Each row is a point. Each copy is the shape, with its points in the same order, turned, moved and blurred by noise. Say if it was mirrored as well.
In the rows, zero is written as 128.

Shape (8 x 3):
[[118 117  83]
 [154 119 137]
 [123 140 144]
 [136 102 147]
 [134 139 149]
 [159 114  92]
 [165 118 142]
 [  7 108 133]]
Copy 1 (8 x 3):
[[168 147 102]
 [113 141 129]
 [118 104 133]
 [107 132 102]
 [117 111 129]
 [141 169 123]
 [104 147 128]
 [173  37  45]]
Copy 1 is: mirrored
Copy 2 (8 x 3):
[[ 98 131 161]
 [161 129 143]
 [139 136 108]
 [154 107 128]
 [149 140 114]
 [136 135 178]
 [171 129 144]
 [ 47  75  65]]
Copy 2 is: mirrored

Shape (9 x 6):
[[157 179 160 132 151 147]
 [ 84 120 151 116 106 112]
 [111  86 158 149 158 113]
 [149 166 149  46 141 214]
 [199 144 108 108  82 185]
 [200  67  93 119 116 123]
 [123 100  59 110 103 106]
 [109 164  73  97 159 203]
 [211  90 173 155 116 170]]
Copy 1 (9 x 6):
[[ 89 123 117  94  79 116]
 [164 155 143 159 105 127]
 [120 130 168 148 153 116]
 [ 53 173 127 128  21 171]
 [ 93  96  84 127  68 209]
 [105 107 117 133 164 227]
 [143 160  78 176 151 184]
 [ 47 172  75 182  77 140]
 [ 87  55 164 110 108 186]]
Copy 1 is: mirrored
Copy 2 (9 x 6):
[[189  80 170 172 176 109]
 [109  81 105 129 140 104]
 [117 106 148 151  85  95]
 [224  77 109 144 178 195]
 [198 169 115 147 215 140]
 [146 197 150 113 141 120]
 [ 86 156 144  94 172 143]
 [139 105 144 173 184 206]
 [209 168 129 163 139  81]]
Copy 2 is: mirrored

Shape (12 x 9):
[[147 149 112  89 113 117 103 150 147]
 [ 60 137 112 138 111 149 131 140 114]
 [148 143 178 137 114  94 130 145  95]
 [155 120 119 145 112 105  87 133 120]
 [133  86 125 117 117  96 108 162 137]
 [152 130 155 142 158 151 119  75 142]
 [ 44  86 172 130 156  95 116  64 112]
 [ 59 127 118 107 126 249  97 125 131]
 [148 107 121 111 123 118 121 115 130]
 [127 143 144 138 126 131 137 153 149]
 [145 123 109 125 161 120  88 157 111]
 [151 127  99 100 123 154 135 145 126]]
Copy 1 (12 x 9):
[[124 121 135  78 102 115 155 131  87]
 [107  82 111 186 116 137 180 106  90]
 [177 145 131 142 105 148 128  96 124]
 [138 112 185 120 122 145 135 124 105]
 [102 154 163 130  89 133 122 115  93]
 [123 120 139 127 159 129 163 136 182]
 [ 86 118 145 202 106  92 168  42 181]
 [ 58  82  97 147 179 160 246 106  93]
 [105 122 144 113 104 145 140 119 130]
 [128 139 117 146 120 124 160 136 105]
 [108 115 152 116 161 134 114 101  92]
 [102 114 108 106 125 157 134 136 109]]
Copy 1 is: mirrored
Copy 2 (12 x 9):
[[122 131 109  95 119 155 104 154 136]
 [109 126  95 165 130  82 119 183  95]
 [143 106 138 118 149 113 123  93  97]
 [114  98 148 138 126 157 103 132 115]
 [147 102 135 133  85 138 126 150 125]
 [ 61 154 173 133 123 125 145 117 114]
 [ 68 111 157 144  61  29 122 135  86]
 [ 64 188 125 149 134 121 116 241  48]
 [113 137 139 138  99 141 115 132 122]
 [122 121 132 120 144 122 151 151 117]
 [ 97  94 112 132 112 161 130 140  99]
 [125 161 106 137 119 161 124 143 110]]
Copy 2 is: only turned
